Every row gives one point. Each copy is the shape, with its points in the same order, stretched, turned, moved and blurred by noise. Is it also mirrored, or only turned?
(in the rows, 128 means zero)

Shape, 6 rows:
[[ 89 144  96]
 [158 152 131]
 [147 116 117]
 [ 80 120 129]
 [112 100 168]
 [151 118  94]]
Copy 1 (6 x 3):
[[ 89 166 102]
 [122 101 100]
 [144 125 119]
 [ 89 168 141]
 [119 131 167]
 [151 141  97]]
Copy 1 is: mirrored
Copy 2 (6 x 3):
[[ 75 142 103]
 [165 154 114]
 [143 115 119]
 [ 76 134 150]
 [123 129 185]
 [141 107  99]]
Copy 2 is: only turned

Shape:
[[103  95 152 125]
 [109 121 157 127]
 [140 119  83  97]
 [165 124  89 107]
 [112  97 166 133]
 [105  94 151 133]
 [144 157 129 125]
 [153 150  99  74]
 [105 155 129 134]]
Copy 1:
[[103  85 152 120]
 [109  97 125 137]
 [130 171 135 108]
 [151 172 136 125]
 [113  75 149 139]
 [ 99  90 153 135]
 [129 140 102 157]
 [153 171  96 105]
 [ 88 131 107 149]]
Copy 1 is: mirrored
Copy 2:
[[145 113 150  93]
 [148 121 166 108]
 [ 99 103 123 168]
 [122  96 118 184]
 [162 111 153  92]
 [151 117 144  93]
 [146 126 162 166]
 [ 98  89 161 190]
 [131 153 166 138]]
Copy 2 is: mirrored

Shape, 10 rows:
[[ 92 171 153 131 117 124]
 [155 154 153 134 120 121]
 [ 95  70 124 123 143 112]
 [158 127 153  79 102 156]
 [128 129 137 104 116 122]
 [173  92 112 127  91 114]
 [132 151 133 149 122 146]
 [182 137  74 123 123 137]
 [131 129 138 155  90 166]
 [ 93  91 115 133 142 175]]
Copy 1, 10 rows:
[[ 83 155 142 127 106  94]
 [144 175 149 129 112 109]
 [119  73 138 170 155 111]
 [147 133 176  94 101 137]
 [135 122 146 121 118 108]
 [182 110 118 137  97 136]
 [111 165 139 143 111 141]
 [158 137  95 107 126 163]
 [112 151 142 157  78 157]
 [ 83  95 143 166 140 165]]
Copy 1 is: only turned
Copy 2:
[[ 98 170 156 117 116 122]
 [153 154 150 120  97 121]
 [ 94  71 137 134 112 122]
 [147 126 175  82  78 156]
 [131 114 168 113  99 130]
 [151  93 163 160  74 137]
 [136 156 140 134 118 142]
 [181 107 177 151 136 156]
 [124 158 136 143  83 167]
 [ 95 103 119 124 135 178]]
Copy 2 is: mirrored
Copy 3, 10 rows:
[[ 94 170 143 160  98 134]
 [131 159 165 123 124 128]
 [100  82 107 151 100 109]
 [113 149 127  77  86 136]
 [ 98 133 128 118 110 123]
 [106  80 155 100 143 141]
 [132 149 137 146 122 160]
 [128 126 108  98 180 161]
 [123 125 149 138  98 190]
 [125 109  80 152  87 163]]
Copy 3 is: mirrored

Shape, 10 rows:
[[152  72 117 122 140 104]
 [128 124 132 110 158 138]
 [107 131 130 106 141 136]
 [181  70  88 127 140 108]
 [151 139 124 145 152 138]
 [112 107 181 129 155  71]
 [122 165 119 121  90 115]
 [134 121 129 150 110 175]
 [103 115 122 139 154 119]
 [151 166 117 129  59 126]]
Copy 1 (10 x 6):
[[145  76 104 120 148  93]
 [136 116 124 100 155 147]
 [112 126 128 102 141 149]
 [171  67  74 138 141  95]
 [167 128 131 131 150 143]
 [122 131 161  89 167  69]
 [119 160 128 124  83 130]
 [137  99 158 146 118 165]
 [117 122 132 134 164 130]
 [140 149 130 134  50 129]]
Copy 1 is: only turned
Copy 2, 10 rows:
[[ 84  82 113 119 112 114]
 [133 122 111 120 141 128]
 [152 126 122 123 126 123]
 [ 63  95  90 121 100 125]
 [114 140 110 158 149 138]
 [112  86 164 129 163  73]
 [139 176 140 153  99 106]
 [138 123 128 170 107 180]
 [132  99 106 155 135 105]
 [123 196 152 161  79 128]]
Copy 2 is: mirrored

Shape, 14 rows:
[[128 119 125 120  77 139 135 112]
 [157 125 140 128 172 161  90 145]
 [ 91 106 107 136 139 152 125 154]
 [117 100 130 144 123 127  69 147]
 [107 162 143 137 130 149 131 114]
 [114 116  73 132 131 119 182 121]
 [138 113 126 159 143 120 140 141]
 [149 127 171 132 111 133 141 143]
 [142 132 140 126  84 152 144  85]
 [108 174 119  48 176  93 152 165]
 [165 143  91 131 144 145 181 148]
 [121 116 152 166 135 136  86 133]
 [105  91  94 145 106 127 133 157]
 [ 90 109 146 108 177 109 160 138]]
Copy 1:
[[125 125  89  91  83 113 121 121]
 [175 129 135 143 145 154 101 150]
 [114 108 130 103 151 105 136 150]
 [125 117 123 138 133  86  85 141]
 [107 151 134 110 124 147 131 103]
 [126 118  85 105 132  99 201 134]
 [148 119 130 140 119 103 153 140]
 [158 142 145 103  82 120 120 123]
 [127 127  89 102  72 146 127  97]
 [181 208 123  62 189 106 170 115]
 [159 144 110 116 122 144 190 168]
 [124 115 140 149 118 110  99 126]
 [109 107 106 104 122  73 140 163]
 [165 129 147  93 164  91 166  94]]
Copy 1 is: only turned
Copy 2:
[[142 143 120  95  81 136 126 129]
 [145 124 155 146 162 159  99 149]
 [119 135 107 140 114 170 154 164]
 [130 103 102 166 109 148 102 153]
 [101 166 143 123 122 136 119 132]
 [152 144 113 108 116 131 206 134]
 [146 122 146 152 117 128 150 145]
 [129 126 172 117  96 123 114 157]
 [144 154 148  89  84 136 117 101]
 [ 88 124 127  70 199 102 176 209]
 [180 166 155 109 140 128 176 155]
 [121 119 136 172 109 143  98 136]
 [145 124  94 141  85 147 163 164]
 [ 85  98 149 113 142 139 184 161]]
Copy 2 is: only turned
Copy 3, 14 rows:
[[130 138  89 110  95 103 134 101]
 [126 129 142 137 140 152  72 156]
 [ 77 101 143 126 124 123 124 139]
 [121 119 144 148 126  84  98 140]
 [100 146 122 149 118 153 133 104]
 [ 88 119  90  95 157 130 165 121]
 [128 119 127 129 146 133 146 155]
 [154 141 133 117 101 141 141 136]
 [148 143  75 124  94 133 134  84]
 [ 83 188 174  62 168 148 113 118]
 [109 144  83  87 143 166 142 165]
 [128 117 147 169 126 118 114 140]
 [ 95 105 120 113 123  87 145 147]
 [104 109 182 107 159 153 147 114]]
Copy 3 is: only turned

Shape:
[[121  97 111 103 166 103 172 129 119]
 [ 95  91  85 154 133 126 117 132 163]
 [141 143 118 133 115 149 109 118 133]
 [147 117  78 131 147  94 161 162 130]
 [ 99 124 117 137 146 105 148 186 151]
 [152 161 125 153 112 142 145 124 164]
 [136 127 140 163 124 114 111 133 109]
 [108  88  78 163 136 144 117 130 141]
 [108 125 113 119 173 112 105 157 100]
 [151 135 138 114 150 161 167 161 130]
 [110 128 128  93 109 136 110 170  96]
 [ 99  89 116 122 170 112 177 181 150]
 [ 97 148  93 125 106 158 130 122  90]]
Copy 1, 13 rows:
[[ 96 106  97 136 170 131 167 103 149]
 [ 95  78  76 154 119 133 102 157 153]
 [140 121 128 115 133 142 114 145 111]
 [101 115  73 148 189 115 150 159 128]
 [ 60 111 105 133 147 120 149 180 142]
 [143  96 126  99 123 106 134 171  88]
 [123 136 148 163 130 121 129 145 120]
 [112  79  82 168 131 156 105 154 136]
 [ 76 137 134 147 181 150 117 128 151]
 [119 105 140  96 169 155 174 163 116]
 [ 88 171 127 120 140 174 140 149 135]
 [ 61  86  97 137 162 135 174 156 166]
 [ 99 136 113 130 129 179 127 124  77]]
Copy 1 is: mirrored
Copy 2 (13 x 9):
[[116  87 154 105 159  82 166 142 122]
 [ 82  68 103 113 105 122 121 122 169]
 [128 128 118 125 126 144 106 114 129]
 [127  77  93 118 147  90 160 162 137]
 [ 99  95 135 135 118 118 155 188 166]
 [143 144 109 126 108 133 140 115 160]
 [128  90 133 163 114 147 115 135 122]
 [ 92  62  96 107 121 152 123 122 155]
 [104  83 155 139 170 119 106 169 132]
 [147 126 161  98 147 143 162 153 141]
 [101 124 154 115 119 139 100 174  99]
 [ 97  70 159 109 133 108 178 186 168]
 [ 65 133 113 111 143 149 116 124 101]]
Copy 2 is: only turned
Copy 3 (13 x 9):
[[108  75 136  77 154 108 177 118 130]
 [ 75 103  89 132 144 116 105 122 148]
 [144 146 124 130 117 137 110 118 144]
 [120  94  96  98 165 108 158 171 132]
 [ 73 106 131 134 134  98 154 181 137]
 [151 135 115 164 124 136 136 139 165]
 [135 122 129 142 141  97 110 135 114]
 [ 76 100  83 122 156 131 103 111 133]
 [ 94 128 151  81 159 103 128 149 120]
 [132  95 171 124 124 157 166 158 144]
 [112 132 150  90  85 126 124 150 115]
 [ 63  65 141 113 155 110 174 161 142]
 [109 163 119 109 109 156 139 117 107]]
Copy 3 is: only turned

Shape, 12 rows:
[[135 116  81  92 160 110 163 144 134]
 [144 189 163 139 129 130 107 122 135]
 [140 123  82  93 111 135 151 164 125]
 [113 131 117 164 124 158 117 138 144]
 [147 174 199 143 140 116 106 132 135]
 [151 149 167 144 148 142  75  96 135]
 [158 128 190 137 122 109 101 118 149]
 [111 127  87  94 114  96 127 132 125]
 [117 122 120 153 115 150 154  92 117]
 [164 127  71  93 113 116 151 131 139]
 [134 122  99 178 123 139 127 130  86]
 [111 121 117 142 119 186 127 131  79]]
Copy 1:
[[144  68 111 128 142  77 142 134 147]
 [164 189 150 127 130 115 114 155 139]
 [162  77 113 107 114 107 162 150 148]
 [132 129 116 158 118 156 117 160 149]
 [173 191 178 145 156  98 101 167 115]
 [157 169 161 141 171 144  95 140 152]
 [162 153 200 151 155 114 104 141 135]
 [117 100 125 109 131  89 167 150 173]
 [111 121 122 151 112 145 146 110 126]
 [168  78 131 111 118  94 152 123 170]
 [144 135  95 175 141 148 176 141 142]
 [133 120  89 129 129 175 166 147 106]]
Copy 1 is: mirrored
Copy 2 (12 x 9):
[[119 118 107 151 167 100 164 135 111]
 [125 183 124  84 108 124 107 132 125]
 [146 108  91 135 137 113 165 153 100]
 [131 123 112 122 112 158 115 120 148]
 [126 180 149  76 127 110  89 145 127]
 [121 185 160 124 104 137  95 128 120]
 [150 154 168 113 117 102  90 144 128]
 [119 110  99 158 105  93 147 134 114]
 [127 112 140 110 111 145 139  88 108]
 [164 123  99 153 137  93 175 129 101]
 [129 106 101 121 129 144 100  94  96]
 [124 105 113 107 116 189 120 123  81]]
Copy 2 is: mirrored
Copy 3:
[[117 117  79 105 118 111 161 138 142]
 [160 190 137 137  99 142 144 105 146]
 [109 129  67 116  82 148 138 143 131]
 [133 144 124 174 134 161 132 105 112]
 [170 181 170 126 101 139 146 125 144]
 [157 170 174 114 131 143 122  73 130]
 [155 140 189 121  91 145 117 123 136]
 [ 84 132  95 121  81  97 131 132 145]
 [ 91 133 134 160 102 152 168  87  97]
 [114 111  69 107  71 131 150 112 136]
 [130 146 111 165  99 121 138 100  69]
 [ 98 170 109 153 113 170 127 107  65]]
Copy 3 is: only turned

Shape, 15 rows:
[[100 123 147  93 162 132 125 105 111 123 139]
 [111 129 120  92  94 163 110 122  96 153 132]
 [ 94 107 175 100 159 166 125 139 152 168 172]
 [171 167 128 156 101 124 112 175 146 119 148]
 [120 158 130 149 165 138 105 151 157 115 127]
 [138 164  69 109  88 152 123 114 138 150 115]
 [119 147 160 153 145  77 106 130 197  99  99]
 [109 132 111 140 134 131 138 152 155 100 111]
 [126 130 152 136 171 121 136 146 146 172 152]
 [113 111 146 112 156 177 121  71 109 149 148]
 [114 152 140 156 142  97 131 136 182 102 176]
 [127  68 109  91 132 170 112  86 112 144 136]
 [108 153 108 186 122  84  91 150 158 118 136]
 [142 153  87 110 129 108  97 147 145 119 134]
 [124 136 129 141 134 107 143 136 135 126 126]]
Copy 1 (15 x 11):
[[138 108 162 152 177 118 113 109 133 124 149]
 [113 107 144 100 131 144  81 111  78 114 115]
 [126  74 151 196 160 146  88 156  94 172 180]
 [125 137  83 136  70 108 125 177 115 117 143]
 [148 140 108 164 146 106 109 171 139 164 129]
 [130 150  95  62 131 120 117 113  71 150 113]
 [122 132 114 154 124  80 126 139 208 195 158]
 [132 140 115 128 150 143 126 162 156 153 132]
 [153 114 153 179 119 117 125 175 123 173 171]
 [132 104 140 176 169 133 127  85  89 142 124]
 [148 153  99 175 102 116 132 151 161 154 199]
 [155  62 132 125 160 140 128  76  97 138 109]
 [158 192 106 146  84 130  97 150 186 157 134]
 [167 134 100 107 122  81 107 139 127 129 142]
 [128 144 141 138 125 114 140 146 150 142 147]]
Copy 1 is: mirrored
Copy 2, 15 rows:
[[118 112 114 108 160 177 104 124 151 118 106]
 [117 142 106  91 102 187 111 128 116 129 128]
 [125 127 111 145 162 215 125 114 195 166 145]
 [187 155 138 128 112 112 120 159 132 156 136]
 [147 131 116 150 156 146  94 174 143 143 128]
 [120 165  66 118 116 148 119 137  87 141 129]
 [115 112 104 171 140  85  94 162 175 141 109]
 [117 139 106 150 142 132 128 177 134 113 115]
 [126 105 132 152 164 159 129 139 157 177 129]
 [126 120 100 149 158 202  97  89 130 128 121]
 [154 117 111 159 165 105 128 140 157 127 164]
 [122 114  83 135 123 207 134 109 128 111  93]
 [131 102 116 154 119 100 102 182 118 125 156]
 [157 124  89 101 129 131 117 178 123 140 117]
 [121 123 129 136 147 126 126 150 125 130 113]]
Copy 2 is: only turned
Copy 3, 15 rows:
[[136 129 134  82 141 127 121 141 142 147 127]
 [102 153 120  81  67 127 113 146 136 129 136]
 [147 133 137  90  89 188 115 165 159 185 134]
 [122 174 127 180 108 150 144 186 124  98 133]
 [138 133 112 165 144 149 104 186 162 126 126]
 [108 178  91 136  78 105 103 116 146 112 139]
 [150 112 133 174 135  90 141 193 147 143 144]
 [133 118  93 153 125 137 140 157 171 106 132]
 [142 117 108 138 130 166 121 162 134 175 116]
 [141 125 163  93 114 138  87 114 144 161 119]
 [133 150 134 180 153 151 155 171 155 149 164]
 [159 115 138  80  77 139 103  90 130 129 138]
 [108 115 105 186 138 119 137 179 123 116 171]
 [140 173  95 143 114 114 119 170 121 112 161]
 [130 120 112 148 133 130 148 143 137 125 129]]
Copy 3 is: only turned
Copy 4, 15 rows:
[[169 169 136  93 158 131 115  82 132 117 133]
 [148 140 135 106 126 148 150 101 124 188 121]
 [111 168 138  74 191 161 125 140 133 136 114]
 [117 120 142 131  91 127 107 186 108 141 166]
 [104 155 118 111 125 131  85 133 117  93 138]
 [125 141 101 139  73 123 169 121 147 173 144]
 [100 136 166 121 114  75  99 134 146  57 121]
 [117 133 115 118 114 118 133 127 100  90 117]
 [115 167 127 128 167 120 104 156 124 130 129]
 [158 177 148 110 164 170 134  78 162 134 143]
 [ 88 132 146 104 143  98 112 154 118  87 184]
 [182 129 117 123 160 163 155  77 161 138 118]
 [ 67  98 140 147 116  87  95 125  97 107 143]
 [133 126  95 110 101  99 105 128 124 138 147]
 [128 146 134 143 123 100 126 134 110 109 138]]
Copy 4 is: only turned

Shape, 15 rows:
[[100 140  92 129 155 126 123 149 134 168 109  78]
 [109 109 154 152 147 146 160 133 127 112 132 178]
 [162 153 145 156 140 111  87 133 117 133 149  89]
 [132 143 173 139  82 127 145 136  90 118 111 147]
 [174 157 166 100 139 102  95 180  85 116 171  98]
 [109 136 147 132  90 130  96 122  93 111 150 165]
 [119 129 122 144 147 120 122 135 149 161  81 110]
 [121 138 127 115 152 143 174 108 104 144 114 156]
 [154 131 156 130 113  58  92 157 126 150 182 122]
 [123  56  88 151 155 130 133 112 117 168  95 154]
 [136 110  99 113 147 142 124 111 171 162  97 115]
 [122 123 134 128 132 145 129 152 116 126  99 176]
 [135  83 113 142 124 157 167 144 131 138 137 146]
 [119 104  77 133 152 116 154 120 143 116  86 125]
 [ 98  87 154 118 144 139 149 119 134 126  97 116]]
Copy 1 (15 x 12):
[[124 133 141  96 142 116 149 154  94 104 130  67]
 [114 139 152 149 152 143  98 117 158 168 124 145]
 [177 162 153 149 135  98 117  99  80  90 158  72]
 [141 158 193 171  98 119 128 124 114 123 103 140]
 [182 198 205  91 113 122 122  70  74 101 149  86]
 [140 170 159 152  97 115 112 137  92 123 153 166]
 [138 126 151 127 168 100 152 151 129 108 113  88]
 [109 135 136 124 153 143 150 109 102 161  88 128]
 [175 168 184 118  85  55  99  92 105 124 162  94]
 [140  71 128 116 170 125 101 189 104 179 111 119]
 [155 102 111  98 158 115 152 126 134 121 128 114]
 [142 162 157 125 148 139 130 151 131 147 111 147]
 [140 110 131 115 119 175 104 144 147 160 124 116]
 [122 116 113 102 163 118  96 141 119 108  77 110]
 [119  78 180 113 158 136 130 133 131 120 111 131]]
Copy 1 is: mirrored
Copy 2 (15 x 12):
[[121 113 119 141 150 100 146 161 130 162  93  79]
 [110 136 155 160 138 164 130 137 164 117 168 165]
 [160 136 152 130 109  83  81 131 126 138 127  93]
 [104 147 168 109  82 169 117 114 114 130 148 158]
 [134 127 169  88 101  72  91 159  89  95 164 101]
 [ 96 122 132 115 108 161  71 120 118 129 158 157]
 [127 123 146 131 137 113 136 148 159 167  87 123]
 [128 134 128 137 157 153 163 129 119 151 154 160]
 [125  94 155  94  80  68  76 147 131 149 174 112]
 [145  68 154 164 165 158 124 137 148 175 125 151]
 [152  98 127 105 171 123 144 125 171 166 100 108]
 [115 123 153 120 133 165 118 159 141 128 134 167]
 [133  98 155 139 138 177 144 132 161 134 162 115]
 [132  89 109 152 142 134 165 127 161 130 100 147]
 [ 87 120 166 137 156 133 152 106 150 127 120 136]]
Copy 2 is: only turned
Copy 3, 15 rows:
[[122 131 121 112 191 160 142 163 155 144 122  96]
 [164 117 151 142 152 129 140  92 100 137  99 177]
 [140 129 165 146 144 101 116 164 188 126 137 107]
 [145 120 153 137 110 104 123 146  76 106 125 127]
 [163 150 195 128 141 100  56 178 161 135 172 120]
 [102 127 141 159 117 106  99 121 110 117 146 158]
 [118 110 139 100 170 133 150 161 141 138  89 113]
 [163 108 131  89 154 128 152 108  96 112 146 138]
 [143 134 151 146 124  80  76 166 174 193 143 131]
 [135  70  91  98 191 127 114  87 124 137  85 139]
 [127 116 117  69 154 152 152 128 174 119  94 130]
 [136 109 147 109 153 137 113 134  93 114 106 172]
 [177 105 102 118 138 153 110 112 119 131  89 147]
 [140 145  92  96 197 129 149 119 132 111  86 133]
 [127 133 146 110 151 141 130  93 112 138  85 113]]
Copy 3 is: mirrored
Copy 4 (15 x 12):
[[102 134 101 123 139 133 113 140  90 143  90  71]
 [110 121 159 131 157 102 138 135 154 109 111 179]
 [178 125 158 131 154 121 104 120 130 149 156  78]
 [125 146 157  89 137 120 144  90 156 120 177 162]
 [173 115 199  87 141 124 119 152 111 140 179  91]
 [140 139 161 107 121 118  80 106 128 119 173 176]
 [121 117 105 116 147 104 123 107 131 128  96  89]
 [108 145 157 120 128 109 158 107 100 120 100 155]
 [152 117 183 101 113  80  87 154 162 167 170  91]
 [ 86  72 109 142 129  68 133 114 103 140  99 130]
 [126  91 101 135 105 116 130 110 125 129  65  99]
 [123 113 132  85 142 111 124 108 132 119 109 173]
 [ 99  93 129 150 120 121 164 153 145 134 119 151]
 [124 126  79 132 120  84 152 139 111 101  99 127]
 [ 91 105 143 120 139 105 142 109 134  76 119 120]]
Copy 4 is: mirrored

Shape, 15 rows:
[[150 159 116 123 138 140 102 162 118 110 125 102]
 [127 172 152 100 132 162 154 137 147 120 115 125]
 [145  60 151 113 158 154 150 114  93 130 132  88]
 [128 105 129 115  88 150 150 106 136 181 123 156]
 [123 133 148 115 151 163  98 128 148 105  90 132]
 [151 133  11 105 138 162 126 112 116 107 136 177]
 [121 117 148 135 136  82 144 105 155 121 140 113]
 [140 169 149 152 149 160 140 121 125 160 123 119]
 [141 133  65 115 154 140 132 109 140 115 127 110]
 [135 171 151 128  55 155 148 137 130 105  92  93]
 [147 158 144 121 136 146 147 110  99 105 125 130]
 [139  92 139 103 158  49 148 109 147 160 115  93]
 [151 171 153 105 150 152  93 105 153 144 126 110]
 [ 96 151 131  97 141 146  95 126 140 121 126 116]
 [145 130 153 112 149 154 143 127 152 103 144 134]]
Copy 1 (15 x 12):
[[155 163 142 132 120 115 103 143 127 118 103 128]
 [112 153 156 108 137 177 132 136 139 109 121 154]
 [107 126 125 132 103 156 126 114 141 111 150  41]
 [126 101 151 126 106 158 133 115 138 164 161 143]
 [112 133 135 145 115 145 104 133 143  83 124 147]
 [232 110  98 118 134 170  97 133 102 132 107 152]
 [113 131 135  93 166 104 144 102 150  96 141 120]
 [141 165 174 152 128 152 168 132 147 119 144 150]
 [180 143 102 121 152 147 116 114 142 115 103 124]
 [ 97 166 171 119 134 142 127 102 104 156  76 152]
 [135 157 155 106 116 156 138 116 112 106 128 124]
 [120 138 104  77 124  84 157 124 185 101 143  91]
 [127 187 151 134 126 153 117 110 174 102 145 173]
 [117 161 110 129 124 136 102 136 127 103 145 158]
 [125 131 161 107 149 167 109 126 140  90 140 123]]
Copy 1 is: mirrored
Copy 2, 15 rows:
[[145 155 130 121 144 145  96 174 123 102 112 147]
 [ 97 166 121 129 148 136 135 123 106  88  82 135]
 [115 119 212 132 139 155  94 134 148 151  96  94]
 [143 127 137 163 136 155 163  69  82 131 134 122]
 [102 133 137 151 104 141  85 126 122  82  90 167]
 [212 106 137  41 149 136 109  68  93 103 165 192]
 [109 136 128 163 135  92 123 128 147 123 133  88]
 [134 189 139 162 164 145 107 118 122 128  88 131]
 [171 128 130  84 139 125 100 107 141 115 113 135]
 [125 200 131 141  87 144 168 149  93  80 100 126]
 [121 173 167 117 142 123 101 126  95 108 113 132]
 [129  95 141 163 148  80 110 149 133 151  98  61]
 [117 160 111 152 142 150  69 123 107  91  86 113]
 [ 95 136  98 131 121 144 102 127 118 118 110 142]
 [ 98 141 146 134 156 136 110 116 131  81 114 122]]
Copy 2 is: mirrored
Copy 3, 15 rows:
[[142 156 127 131 158 128 112 178 124 136 124 121]
 [117 178 136  97 126 137 147 157 155 122 130 157]
 [158 127 125 103 131 171 154  83 143 154 146 121]
 [108 131  94 107  72 162 151 101 167 137 106 166]
 [123 142 160 100 148 158 120 163 178 116 115 134]
 [195 100  81 130 133 149  66 182 129  95 118 201]
 [121 124 152 117 113  93 152 111 163 115 142 136]
 [113 173 144 146 134 155 160 128 149 128 116 165]
 [164 129 110 139 155 127 117 153 160 100 146 155]
 [ 59 179  85 102 123 133 155 141 129 100 120 126]
 [134 150 131 102 144 130 135 129 119 112 107 157]
 [150  99 137 118 127  82 169 110 185 154 137 118]
 [148 190 146 132 134 132 123 149 182 114 102 132]
 [127 161 146 108 148 133  99 147 179 127 132 157]
 [143 155 152  95 108 139 142 145 146 112 135 146]]
Copy 3 is: only turned
Copy 4, 15 rows:
[[144 121 121 161  83 159 105 155 104 124 145 138]
 [126 178 155 114  99 160 114 129 157 155 147 134]
 [149 102 129 113 107 129 206 122 143 142 128  55]
 [135 161 116  72 136  99 128 108 126 191  91 122]
 [131 118 151 119  99 151  91 107 164 109 129 132]
 [124 135  14  57  83 146 114 181 100 108 133 128]
 [128 162 125 149 154 115 160  91 133 111 163 123]
 [130 152 133 145 132 186 130 107 114 167 112 130]
 [138 153  61 126  98 152 128 141 127 106 142  88]
 [136 197 202 118  77 137  96 120  86 154 127 124]
 [119 149 138 104  94 166 160 117 108 138 153 135]
 [159 162  88 171 123  90 189  82 172 112 138 117]
 [150 132 122 149 105 167  89  86 139 160 145 126]
 [ 96 123 127 142 104 130  91 118 158 139 140 120]
 [148 142 138 105 127 153 134 127 145 134 172 120]]
Copy 4 is: mirrored
